Each row of a before or after table is a point. The points were changed in one or more steps. Then noise was added and the rows were shuffled. The steps act on columns, c1 being the first. Write out the steps. A step turns or swaps two columns, mirrors them in a line or flattens them onto one, adds a multiple of one to another, or multiplies or shifts one. Angles are multiples of 10 degrees, from the lower column toward the higher: turns from -170 to 170, lines from 10 to 170 but not 90. Use the fewest steps. Two steps may share a column if one is a turn and the other turns, adds or multiplies; they go together, in the order done. Otherwise the lowest column goes first.

Before:
array([[ 54,  23],
       [ 40,  -9],
       [ 19, -41],
       [ 14, -10],
       [ 11,   6],
       [-48,  35],
       [-73, -37],
       [-26, -25],
       [-26,   6],
       [-29,  -3],
       [-14,  37],
       [-10, -35]])
After:
array([[ 14,   0],
       [-73, -27],
       [ 39,   1],
       [-28,   5],
       [ 54,  34],
       [-46,  44],
       [ 16, -32],
       [-14,  46],
       [-11, -25],
       [-27, -13],
       [ 10,  14],
       [-28,  17]])
Steps: shift c2 by 10

Before:
array([[ 74, -23,  -5, -18,  13,  28],
       [-19,   6,  10, -29,  22, -32],
       [-20, -33,  10,   9,   4, -21],
       [ -6, -12, -19,  17, -11, -22],
       [ 21, -20,   2, -16,   0,   1],
       [ 29, -29,  -6,  27,  12,  18],
       [ 30, -13,   5,  11, -16, -28],
       [-11, -20,   6,  17,  18, -19],
       [-17, -26,  10, -38,  10,  12],
       [ -3, -34,   8,  -9,   4,  17],
       [-23, -22, -18,  15,  16,  21],
       [ 30, -16,  -4, -95,  32, -13],
       [ 53, -34, -28,  20,   6, -25]])
After:
array([[ -5,  -6,   5,  14, -22,  41],
       [  4,  -6, -18,  19,  34, -32],
       [  4,  10,   9, -25,   1, -20],
       [-25, -11, -29,  28,  33,  53],
       [-75,   5,  -4,  -8,  18,  26],
       [ 35,  11,  10, -28,  13,  13],
       [-16,  29,  -4, -79,  37,  29],
       [ -9,  -1,   7,   3,  -4, -16],
       [ 18,  -7, -20,  18,   8,  13],
       [ 21,  -7,   6,  21,  13,   9],
       [ 29,  -6,  10,  19,  -6,   2],
       [-34, -12,  -6,  34,  17,   4],
       [-16,   3,   2,  -8,  -2,  13]])
Steps: turn c1 and c6 by 140 degrees; flatten c2 and c4 onto the line at 110 degrees; add -1 times c3 to c5

Before:
array([[-17, -43,  -9,  -4, -31,  13,  40,   3,  61],
       [-61, -12, -27,  18,  38,  16, -38,  29,  34],
       [-74, -36, -12,  -3, -19, -55,  17, -16,  11],
       [ 14,   2, -30, -56,  13, -40,  18,  11,  13],
       [-65,   0, -10, -41,  32,   1,  27,  35,   4],
       [  0, -23,  -5,  28,  14, -42,  23,  51, -18],
       [  5, -19,  44, -18, -18,   5, -10,   0,  14],
       [ 12,  43,  51,  15, -34,  11, -14, -33, -22],
       [-30,   8,  47,  34,  15, -63,  10, -44, -15]])
After:
array([[ 11,  63, -23,  18,  56,  14, -39,  41,  36],
       [ 35, -28,  52,  15, -15,  12, -18, -76, -20],
       [-21,   2,  47, -18,   2,   5, -12,  18,  15],
       [ -5, -15, -32, -56,  32, -36,  17,   8,  11],
       [-38,  30, -11,  -7, -10,  13,  40,  45,  61],
       [ -9,  83, -11,  -1,   0, -50,  17,  20,  13],
       [ 17,  24,  49,  35,  36, -67,  10, -51, -17],
       [-25,  10,  -5,  26,  35, -43,  25,  72, -21],
       [ 21,  64, -12, -41,  50,   2,  30,  35,   1]])
Steps: add -1 times c2 to c8; turn c1 and c2 by -110 degrees; shift c5 by 20

Before:
array([[ 21,  30,   5, -16, -12, -12,  -5, -28, -52,   1,  -5,  -7,  11,
        -39],
       [  6,  14,  52,  18, -35,   6,  34,   1, -22,   8,   3,  38,  12,
         13],
       [  3, -15, -14, -28,  -6,  12, -36,  50, -27, -61,   7, -42,  31,
        -53],
       [-39, -67, -12,  22,   3, -55,   1,  86, -21,  20,  27, -44, -35,
        -68],
       [ 11,   6, -19,   2,  -1,  -7,  -5, -50,  27,  33, -12,  32, -60,
         20],
       [  7, -37,   0,  35,  80, -27, -17,   6, -23, -12, -18, -17,  18,
         21],
       [-35,  31,   9,  33, -16, -25,  42, -27, -17, -20,  30,  23, -14,
        -62],
       [-58, -10,  63,   0, -24, -24,  14, -62, -28, -56,  20,  41,  11,
          8]])
After:
array([[ 52, -16, -21,  -1, -25,  63,   6, -64,  38, -57,  19,  43,  10,
        -12],
       [-11, -32,   6,  17, -35,  50, -18,   1,  21,  10,  13,  38,  10,
          5],
       [ 35, -10, -54,  23,   5, -10,  65,  85,  27,  21, -45, -44, -34,
        -56],
       [ 30, -35, -28,  34, -14,  10, -37, -24,  22, -20, -38,  23, -14,
        -57],
       [ -7,   7,  -7,   1,  -1, -18,  -4, -49, -29,  32,  11,  31, -61,
         19],
       [-28,  11, -12, -17, -13,   7, -29, -29,  48,   0, -36,  -6,  12,
        -15],
       [ -5,  34,  12, -27,  -8, -15,  22,  50,  27, -62, -41, -44,  30,
        -31],
       [-12,  11, -26,  36,  81,   1,  39,   5,  22, -14,  10, -17,  20,
         26]])
Steps: turn c1 and c9 by -170 degrees; mirror c2 and c7 in the line at 140 degrees; swap c3 and c6; turn c11 and c14 by -60 degrees

Before:
array([[ -9,   8, -31, -21, -81,  40,  37,  46, -28,  -6,  -7, -44, -50,
         41,  46,   0,  45,  -7, -21,  -3, -33, -17, -18, -22],
       [-14, -20,   8,  -4,  45, -39, -12,  13,  31,  74, -34,  32, -77,
        -24,  -8,   6,  -4,  28,  57, -26,  42,  -2,   6,  18],
       [ 16, -14, -18,  40,   2,   9, -14,   4,  45,  -2, -41,  44,  34,
         67,   3,  -5,  19, -92,  31,  34, -18,  23,   6, -46],
       [-32,  -6,  -1,  14,  13,  -4, -10,  33, -11,  36,  28,  54, -44,
         -2,   2,  11, -10,  45,   3,  -7,  53, -11,   4, -10],
       [ 39,  10,  19,   1,  48, -15,  31,  -7,   7,   3, -43,  40,  55,
         55,   0,   8, -32, -78,  12,  35,  -7, -29,   8, -23],
       [ 26,  -1, -13, -17,  24,  28,   1,   5,  19, -11, -25,  13,  45,
         74, -57,  10,   9, -85,   1,  -1,   2,  -8,   1,  -3],
       [ 16,  32,  11,  26,  19,  12,  19,  47,  36,  -3, -53,  19,  44,
         65, -29, -23,  -5, -62, -13,  14, -16,  17, -49,  -6],
       [ 33,  26, -26,  42,  14,  39,  -5, -26,  18, -26, -38,  16,  48,
         22, -21, -36, -15, -62,  34,   1, -22, -21, -37, -37],
       [-13, -19,   1, -29,  41,  -9, -20,   8, -11,  31, -17,  42, -58,
        -29,  22,  -2,   8,  61,  -4, -42, -13,  41,   6,  21],
       [ 15,  11, -31,  17,  20,  18,  31, -20,  26,   2, -40,  39,   2,
         50, -42, -33,  12, -70, -11,  62,  -9,   5, -18, -22],
       [ 33,  14, -24,   3,   6, -14,  29,  16,  31, -19, -50,  35,  38,
         25, -20,  26,  50, -41, -13,  11,   7,  -7, -29, -20],
       [  6,  46, -55,  -2, -56,  14,  36,  33, -15,  -3,   5, -34, -65,
         40,  15,  12,   5,   1, -26, -31, -16,  30,   0, -72]])
After:
array([[-32,  43,  -1,  12,  14,  -5,  -9,  32, -11,  37,  29,  50, -42,
         -4,   5,  10,  -9,  45,   4,  -6,  51, -11,   4, -12],
       [ -9, -35, -32, -24, -83,  40,  35,  43, -30,  -8,  -6, -45, -51,
         40,  46,   0,  46,  -6, -24,  -2, -33, -17, -17, -23],
       [-15,  18,   9,  -5,  45, -38, -11,  13,  34,  75, -33,  53, -76,
        -23,  -9,   4,  -6,  28,  57, -26,  42,  -4,   7,  18],
       [ 39,  40,  19,   2,  48, -16,  31,  -8,   4,   2, -44,  19,  57,
         56,   0,  10, -31, -77,  13,  33,  -9, -26,   9, -22],
       [ 16,  32, -16,  43,   1,  11, -14,   4,  43,  -1, -41,  54,  34,
         69,   5,  -6,  18, -92,  31,  33, -17,  22,   7, -45],
       [ 32,  24, -30,  44,  14,  41,  -6, -27,  18, -26, -39, -21,  49,
         20, -19, -37, -14, -61,  34,   3, -20, -22, -38, -39],
       [ 15,  34,  12,  26,  21,  11,  19,  46,  38,  -3, -52, -30,  45,
         66, -30, -24,  -5, -60, -13,  15, -18,  18, -48,  -5],
       [  7,  -8, -53,  -2, -56,  14,  36,  32, -14,  -2,   5, -92, -64,
         38,  16,  11,   7,   1, -26, -30, -16,  31,   1, -72],
       [-13,  29,   1, -29,  43,  -9, -20,   8, -12,  31, -16,  59, -58,
        -30,  22,  -2,   9,  61,  -6, -43, -12,  42,   4,  20],
       [ 31,  37, -26,   2,   8, -15,  30,  15,  30, -18, -49,  10,  40,
         25, -20,  28,  49, -40, -12,  10,   9,  -7, -28, -20],
       [ 25,   9, -13, -19,  25,  28,   3,   4,  19, -11, -22,  12,  43,
         74, -60,  12,  10, -84,   1,   0,   1,  -7,   1,  -6],
       [ 14,  39, -32,  16,  19,  17,  30, -18,  25,   3, -41,  15,   2,
         51, -44, -33,  13, -71, -10,  62,  -7,   2, -17, -21]])
Steps: turn c2 and c12 by -60 degrees; multiply c12 by 1.6
